Each wall is flat, endless, passes through zero and stands at right angles to its row. A trip goes straight from one point to another. Which walls does it cross, in order?

Walls:
(1): [ 51, -50]
(2): [ 3, 25]
(3): [ -7, -34]
(4): [-25, -15]
(5): [24, 11]
(6): [ 23, -17]
(7): [-40,  32]
(8): [21, 20]
(9): [52, -1]
(10): [41, 88]
Trips:
[ -2, -19] to [61, 17] -> 9, 5, 4, 8, 10, 3, 2
[-13,  45] to [-7, 58] -> none

Walls:
(1): [  1,  -1, -19, -32,   7, -22, -58,  37,  22, -60, -37]
(2): [-29,  50,  65,   6, -69,   8,  16, -32,  37, -52,  30]
(3): [-44, -17, -23,  19,  34,   5,  17,  34,  42, -62,  13]
(4): [ 45,   0, -41, -20,  -4, -27, -50, -13,  -3,  64,  -2]
(5): [ 38,  -5,   9, -15, -82, -29,  14, -60,  10, -50,  83]
(6): [ 27,  42, -35, -31, -21, -28,  19, -15, -23, -30,   4]
(7): [ 42,  44,  13, -22,  29,  60, -21, -11, -25, -58, -41]
(8): [-21,  21, -69,   4,  -1,  47,  54, -35,  29,  26, -33]
(9): [-51,  30, -51, -47, -47, -36,  99,   7,  86, -39,   7]
Trips:
[-13, -45, -43,  16,  27, -17, -33,  19,  24,  24,  34] to [ 53, -18,   7, -82,  11,  -3,  28,  20,  -4, -28,   0] -> 9, 5, 6, 7, 3
[ 58, -37, -27,  18, -11,   0, -69,  18,  -8, -18, -10] to [ 15,  33,  -5, -28,  -6,  16,  49,  -8,  -9,  39,  27] -> 6, 1, 8, 9, 7, 2
[  2, -25,  55,   8,  19,  57,  57,  38, -38,  86,  23] to [-12,  53,   5,  -6, -24,   2,  30, -41,  11, -15,  37] -> 2, 5, 9, 6, 7
[ -3,  13, -25, -31, -45, -20, -12,  -9, -47,   9, -23] to [-54,  62, -61, -47,  55,  23,  26,  -1,   9, -34, -37] -> 5, 3, 4
[-40, -26, -22,  30,  55, -26,  14, -91, -93, -41,  -6] to [ 72,   9,  23,  25,  60,  28,  38, -44, -26, -41, -24] -> 3, 5

Walls:
(1): [ -1, 100, -26,  11,  50, -24,  -4, -44,  24, -11,  58,  -7,  71,  14, -19,
 -11,  13, -12,  43, -27,  -5,  34,   5,  15,  38,  50,  -9,   2,  67,  69,
 -11,  14,   3,  -5,   7, -45,  -9,  14, -39, -28,  42,   0, -16,  14,  87,
  41, -41,   0]
(2): [ 14,  42, -30,  17,  17,  45,  -5,  68, -46,   7,  11,  -5,   4,  18,  -6,
 -38, -76, -72,  23, -70,  40,  58,   1,  24,  -8,   2,  -4,  25, -60,   6,
 -25,  10, -52, -24,  -9,  -1,  30,  46,  18,   3, -16, -26,  26,  44,  36,
 -42, -24, -12]
(3): [-33,   5, -26,  44, -31, -39, -13, -56,  11,   9,  27, -33,  -1,  30,  65,
  -5,  32, -26, -45, -36,  56,  17,  31,  38,  32,  -6, -12,  53,  35,   2,
  23,  45,   7, -32, -15,  40,  10,  42,   2,  26, -55, -30,  61,  -9,  31,
 -18,   5, -28]
(4): [-17, -14, -40,  22, -15, -22, -55,  14, -14,  37,  45,  48,  17,  20, -21,
 -47,  33,  12,  57,  11,  26, -24,  42, -11,  74, -21,  17,  44, -34, -44,
  25,  20, -62, -31, -27,  82, -17,  49, -50, -53,  43,   5,  -6, -16, -12,
  31,  36, -12]
(5): [-97, -33,  53, -35, -14,  29, -11,   3,   3,  24,  46, -53, -13, -40, -46,
  59,  28, -72, -45,  24, -10, -83,  38,   4,  39, -19, -14,  -6, -28,  31,
  -1,  95,  29, -79,   5, -34, -16,  11,  18,   2, -26, -39, -20,  26,  83,
  37,  -6, -52]
(6): [  7,  41, -39,  68,  21,  18,  61, -18,  64, -19, -11,  29,  15,  66,  16,
  75, -70,  -9, -27,   6, -26,  26,   3,  88, -33,   2,  13,  12, -25, -39,
 -14,   5, -34, -54,   7, -83, -25, -15, -21,  35, -13,  -2, -40,  51,  10,
   1, -60,  34]
(7): [ -18,  -22,  -16,  -38,   51,   10,   29,   56,   22,   85,  -22,  -12,
   49,  -77,   24,   32,    6,   22,  -51,   38,   27,   73,    9,  -22,
   46,   17,  -15,  -30,   -1,  -21,  -28,  -55,   88,   25,    3,   82,
 -111,   12,    0,   12,  -40,  -12,   -1,  -48,   78,    5,   -8,   17]
Trips:
[-15,  50, -31,  -4,  68,  25,  -5,  43,  12, -52,  13, -31, -15,  -1, -51,
 -67, -80,  56,  42, -25, -65, -11, -11, -70,  23, -46,  66, -37, -30, -28,
  -6,   6, -79,  26,  39,  18, -88,  29,  30,   4,  -8, -17,  11, -70,  15,
 -18, -32, -35] to [-47,  37, -32, -28,  27, -44, -12, -30, -71,  23, -22, -13, -48, -68, -21,
  11,   3,  77,  62,  -6,  59,   5,   0, -36, -33,  34,  14,   6, -12,  -2,
  26, -28, -21, -36,   4,  94,  -9,  49, -17, -35,  32,  61, -86,  42,  20,
  13, -39,  38] -> 2
[-69,  -4,  53,  54,  74, -52,  38, -42, -55, -29, -36,  -4,   8,  63, -40,
  26, -61,  -1, -45, -37,   6,  44,  88, -25,  33,  18,   3,  62,  -3,   6,
 -14,  98, -41, -10,  -3,  37, -11,   0,  -7,  33,  12, -48, -17,   1,  10,
 -20,  42,  16] to [   2,  -34,  -20,  -36,   20,    2,   34,   92,   33,   52,  -60,   -4,
  -29,    1,   27,  -79,   20,    8,   45,   10,  -87,   36,  -20,   28,
   49,   14,   43,    3,  -29,   52,   24,  -26,   -6,  -84,   23,   54,
 -100,    2,  -36,  -10,   33,   -4,  -35,   37,  -58,  -15,  -52,  -33] -> 7, 1, 3, 5
[-54, -40,  12, -18, -55, -13,  10,  -5,  57, -17,  -3, -19,   4,  42,   0,
  17,  35,  36, -15, -37,  16, -24, -99, -49, -56, -40,   6, -12, -34, -22,
  36,   6,  54, -29,  10,  44,  -6,  10, -24,  29,  -4, -23,  -4,  22, -49,
  60, -24, -32] to [  -3,   -6,  -43,   48, -110,   19,  -61,  -15,   24,   33,   15,  -35,
    6,   57,   -8,   10,   34,   36,    8,    0,  -41,   57,  -17,   58,
   47,  -14,  -12,   90,  -21,   74,   24,   54,   15,    5,  -42,   43,
   42,   85,  -38,    9,   28,   13,    2,  -58,   -3,  -39,   19,   84] -> 4, 5, 1, 2
[-92, -15, -32, -44,  10, -57, -12,  -8, -16, -16,  65, -61, -53,  -5,   1,
  30, -30, -75,  19, -37,   0,  41,  36,  33, -10,   0,  -4,  86, -71, -42,
  -4,   9, -51, -22,  96,  16, -20,  -7,  39,   1,  -7,  23,  12,  34, -77,
  23, -38,  47] to [  33,   25,   21,  106,   13,    1,   -2,  -12,   60,  -28,  -68,   15,
   42,  -31,  -32,   -1,  -28, -102,   31,   27,   24,    2,   31,   21,
  -11,   78,  -18,  -57,  -12,   48,  -79,  -15,   48,   -1,  -13,   13,
   33,    2,  -27,   65,  -14,   -4,   18,  -77,  -51,   61,  -51,  -10] -> 4, 1, 5, 7, 3
[ -7,   0,   0,  -5, -14, -15,  18, -78,  -1, -22,  41,  44,  28,  23,  41,
 -30, -71,  40, -20,  65,  36, -22, -30,   8, -24, -40,  -5,  16,  48,  35,
  20,  24, -46,  25,   8,  36, -66, -25,  15,  29,  18,  14, -89,  68, -71,
  44, -17,  63] to [-10, -40, -51,  66,  -8,  10,  16,  48, -47, -32,  79, -25,  13,  -4,   6,
  35,  -7,  86,  -4, -14,  66,  80,  52,  43, -32,   0,  40, -28, -62, -66,
  18,  -7,  22,  47,  24,  29,  28, -64, -10, -12,  25,  12, -20,  13, -43,
  26, -25,  29] -> 1, 7, 2
[  7, -16, -69,   8,  -9, -21, 117,  -4,   7, -31, -83,  14,  -8,  56,  16,
 -31,   3, -26,  15,  10,  12, -42, -59, -62, -39,   1, -66, -58,  18,   4,
  21, -40, -14,  39,  -5, -23, -30, -17, -41,   4,  29,  38, -28,  -3,  -8,
 -93, -24, -16] to [  14,  -65,  -16,  -72,   15,   39,   29,  -12,   22,   -3,  -29,  -22,
  -54,  -55,   50,   38,    9,  -14,   29,   -5, -107,   -2,   20,   14,
   -8,   27,  -31,   14,   30,   59,   93,   23,   18,   -5,  -86,    5,
  -26,  -19,   12,   17,  -54,  -35,  -86,  -22,  -59,  -35,   15,    6] -> 7, 6, 5
